Each row of a before or after table is a point. The points were changed in one or more steps. Then noise was added and the rows were shuffled. The steps act on columns, c1 being the first. What was done? A step turns or swaps two columns, mirrors them in a line or flattens them onto one, adds a multiple of one to another, or multiplies or shifts one. Angles are multiples of 10 degrees, from the lower column toward the higher: turns from -170 to 170, lines from 10 to 170 but not 90. Use the fewest steps. Two steps may share a column if one is a turn and the other turns, adds or multiplies; they go together, in the order done. Otherwise the lowest column goes first.

Before:
[[ 95 -19  46]
 [ 35 -12 -63]
 [ 29  -5 -12]
 [  5   9  18]
 [ 48  12   4]
 [ 25  -4  71]
 [-18  -7  16]
 [ 43  25 -12]
 [-22 -30  41]
 [  6 -41  37]
 [ 47  -7  77]
 [ 82  64   9]
 [ 25 -14   5]
 [ 39 -18  26]]
After (14 x 3):
[[-12  -8  18]
 [  7 -50  34]
 [  6  11  17]
 [ 44 -12  80]
 [ 93 -25  43]
 [ 25  -3 -13]
 [ 24  -1  70]
 [ 83  84   8]
 [ 32 -18 -64]
 [ 52  19  -1]
 [ 37 -22  23]
 [ 45  33 -13]
 [-20 -41  39]
 [ 19 -20   7]]
Steps: multiply c2 by 1.3

Before (9 x 6):
[[ 10 -18  50   9 -44 -13]
 [ 19  -9  70 -56 -54  14]
 [ -8 -72 -43 -63  12  13]
 [ 46 -70   1 -94  30   1]
 [ 72 -13  15 -24 -19 -32]
 [-83  11  28  12  64  69]
 [ 27 -13 -71 -88  23 -26]
 [-94  -9  25   5  54 -30]
 [ 25 -31 -23 -64   4 -27]]
After, 9 rows:
[[-16   1 -41 -43  35  13]
 [ 31  -3  66  -7   5  14]
 [ 21   1 -26 -38  33 -28]
 [ 47   1  -6 -70  60   2]
 [-78  -1  42 -24  22  68]
 [ 19   1  47  29 -22 -14]
 [-89  -1  41 -22  22 -30]
 [ 75   1   3  -5   4 -31]
 [ 15   0 -75 -63  53 -26]]
Steps: turn c1 and c3 by -10 degrees; multiply c2 by 0; flatten c4 and c5 onto the line at 140 degrees

Before:
[[  9 -65   0 -50  22 -37 -38  -6 -26]
 [ -2 -34 -36 -62  17 -63 -43   9  -7]
 [-10   9   9  10 -62 -33  57  -1   7]
 [-36  17  -2  -1   5  40 -17  95  51]
 [-17   1 -23 -30  59 -47 -14  -9 -78]
 [-17  27 -27  74 -22 -32  15 -52  12]
 [ 47  15 -20 -33  47 -87 -48   6 -48]
 [  8  28  44 -12 -77  59 -41  38  58]
 [ 22 -26  73 -58  49 -36 -35  48  42]
 [ 30   7 -26  25 -15  58  18  44  32]
 [ 29 -37  36 -18 -12  35 -52  55  37]
 [  9 -16 -11  19 -26 -18 -41  61  -4]
 [ 62   4  -3 -54  35 -47 -46 -13  31]]
After:
[[-28  36 -84  76  12  25  16  48 -38]
 [ -3  73 -16  49  25  13  45  -7  25]
 [ 31  14  16  64 -14  45  25  -9  72]
 [-20 -45 -60 -51  59 -48  35  38 -57]
 [-37  22 -55   3  21 -45  50  55 -32]
 [  1  54  14  52  37  48  63   9   7]
 [ 14 -15  30 -65 -42  40  -9 -50 -13]
 [-67  12 -17  61  20  45  57 -12 -19]
 [ 28 -30  -6   4  -2 -32  22  97 -56]
 [ -6  21  -8 -33   3  12  53  62   5]
 [-36 -27  32 -27  -9 -53 -13  44 -26]
 [  9   3  16 -55  32  36 -73  -2  -9]
 [-37  16  -3  57  -4  86  66   6  55]]
Steps: turn c1 and c9 by 170 degrees; turn c2 and c6 by 160 degrees; multiply c7 by 1.3; turn c3 and c7 by -160 degrees; turn c4 and c5 by -130 degrees

Before (11 x 12):
[[  2   6  12  -4  26  21  18   9 -10  21  -4  16]
 [-17 -59   4   2   3  17   1 -14   2  14  -8   7]
 [  1 -22  23  -7 -14  14 -18 -16  -4 -16  19  20]
 [ -7   2  13  21  12  10   3 -16 -16  14  -9  -4]
 [-15   7  14  17  23   1  16  32   0   5 -23  19]
 [ -7  -1  13  -5 -95  19   8  -9 -10  27 -14  16]
 [ -2   8  13  -4   2  -7  10 -14  12  25 -15  20]
 [ -1   4  -9  -2  17  15 -28 -12 -11  -6   5  21]
 [  2   3   1 -11  -5   5  14  -4 -10 -28 -14  21]
 [ -1 -12  15  -9   2  18 -14 -13   6  13 -18 -14]
 [-70   4  14  -4  24  -1  20  -4   5   7 -16   0]]
After (11 x 12):
[[-21  -9 -25  20   9  12  -5   5  -7   3 -14   2]
 [  6   0   8  19  20  24  -3  -5 -20 -13  -7 -19]
 [  1  -9   1  17   0   1   4  12  28  -5 -11 -18]
 [  5  -6   7  10  -4  -2   0  24 -26   8 -16 -13]
 [ 11   0  15 -14   1   1  13  26  17  -1  29 -12]
 [  7 -21   8 -10  10  12  14  11 -14   4  -2  18]
 [  3 -12   5   9 -31 -36   3  16 -25 -14  -9 -11]
 [ -5 -44  -5   0  10  12  -2  20 -14  -1  40  -1]
 [  1 -14   1   9  11  12 -22 -33  -4  -1 -20 -32]
 [ -4   6  -5 -25  14  16  10  22  10  -9   0 -15]
 [  3  -5   3  -5   9  12 -21  17 -11 -19  -7  10]]
Steps: flatten c1 and c3 onto the line at 50 degrees; turn c2 and c11 by -50 degrees; turn c4 and c7 by -110 degrees; flatten c5 and c6 onto the line at 50 degrees; multiply c8 by 1.3; turn c8 and c12 by -160 degrees; turn c9 and c10 by 100 degrees

Before:
[[-35 -25 -28   0  12 -28   3 -21 -11  21  -2 -11  17 -33   0 -14 -10   5]
 [  6  -8  30 -32  19  -6  22  -9 -22   4  11 -23 -24 -25 -17  25   6  -2]
 [-18 -32  -6  17  14  -2  26 -20  -3  14  -1 -15  18   0   4 -15  21  22]
 [ -6  -3  11 -21  17  12  -7  16  22 -15 -46  18 -15   5   5   8   3  22]
 [ 26 -10   0 -21  -4  -5  -3  -6   9 -21 -10   7 -17 -10  -2  39  -6 -15]
 [ -9 -13  -4 -28  21  -4  22  -6   9  -4   8 -11  28  -8  16 -16  21  31]
 [ -2  -7  24 -23   8  13  -8  -6  11 -15  -7  35 -15  -8  -6  21  -6 -22]
 [ -1   2  11 -21 -17   0 -10  -7  -5 -21   1  24 -33 -14 -28  31  -6   5]
 [ -9 -15   8 -17  -7  -8  -1  18  32 -28 -18  23 -25  -9  -6  19  20 -14]
 [-22  -7 -26   8  34  -7  26  -2 -13   2  15 -10   6  -6   8  -6  15  10]]
After:
[[-16  -2  10 -22  16  12 -56  17  21  21  68   5 -14   6   5  29   2  23]
 [-13  -8  23 -23   8  14 -97  -8   9   5  20  15 -14  -8  -6 -12  -6 -21]
 [  4 -32  -4  16  13  -2  84 -21  -2  21  -6  10  19   0   3  14  20  21]
 [ -9  -6 -26   8  34  -7  74  -3 -12   8 -24  13   6  -6   7  -6  15   9]
 [  0 -26 -27  -1  11 -28  32 -20 -11  30  -4  -3  16 -33  -1  14  -9   5]
 [  6 -10  30 -33  20  -5  93 -10 -21 -26  -2   3 -24 -27 -17 -29   6  -2]
 [ -7 -14  -4 -28  20  -4  68  -6   9  15 -21  10  28  -9  16   7  20  32]
 [-18   4  12 -21 -16   0 -75  -9  -4 -16  14   8 -32 -15 -29 -27  -7   6]
 [ -7  -8   0 -22  -4  -5 -21  -5   8 -21  33   2 -18  -9  -2 -26  -6 -14]
 [-29 -15   7 -19  -8  -8 -55  17  33  24  34  15 -24  -8  -7  -2  21 -14]]
Steps: turn c1 and c10 by -60 degrees; add 1 times c9 to c10; turn c7 and c12 by 50 degrees; multiply c7 by 3; multiply c11 by 1.6; turn c11 and c16 by -150 degrees
